Rows are points. Any point is a mix of the corners, with weights that add up to 1. It lies inside the corners' shape when no weight is negative. Is each point inside? If not, which corners have a negative weight?
(in the rows, 128 means zero)

Corners:
(1): [144 131 167]
(2): [131 118 147]
(3): [121 213 100]
(4): [173  89 165]
Points:
[141 147 150] => inside
[143 132 164] => inside
[155 123 158] => outside (2)
[133 121 147] => inside
[127 160 133] => outside (4)
[129 195 101] => outside (1)
[130 185 119] => inside

Corners:
(1): [178 155  95  73 145  98]
(2): [ 68  86  83  84 120 131]
(3): [145 144 114 174 101 167]
(4): [ 69  77 140  95 109 182]
(5): [189 130 104 154  95 165]
(6): [120 106 140 178 157 145]
(7): [103 113 107  90 132  67]
Points:
[140 136 114 160 106 160] => inside
[128 134  96  80 126 116] => outside (5, 6)
[134 124 118 126 131 138] => inside
[134 123  87 104 101 162] => outside (6, 7)
[133 117 105 129 110 148] => inside

Corners:
(1): [ 84 160 132 112 177 156 149 101 136 162 123]
(2): [ 89 172 148 183  85  93 136 176  76 121 184]
(3): [162  82 142 172 192 184 163  63  97 138  84]
(4): [115 100 102 181 175 156  92  99 110 131  82]
(5): [ 87  88 158 129 161 124 116 135 132 129 144]
(6): [ 92 128  77 184  78 161 120 177 157 121 181]
(7): [140 112 128 152  90 162 113 153 167  94  79]
(8): [156 101  94  74 160 153 153 164 166 184  99]
(9): [ 90 147 146 107 100 113 120  93  95 189 169]
(10): [116 142  77 110 149 185 171 112 111  98  70]
(11): [144 161 122  96 135  76  90 143 139 103 145]
(12): [147 112 129 112 119  90 189  95 170 132  90]
Points:
[121 127 116 117 141 137 127 122 135 148 123] => outside (2)
[122 117 114 129 147 142 124 123 129 150 112] => inside
[116 119 138 121 135 124 133 113 118 142 124] => outside (1, 6)
[105 118 128 138 152 144 147 115 122 151 126] => outside (7, 11)
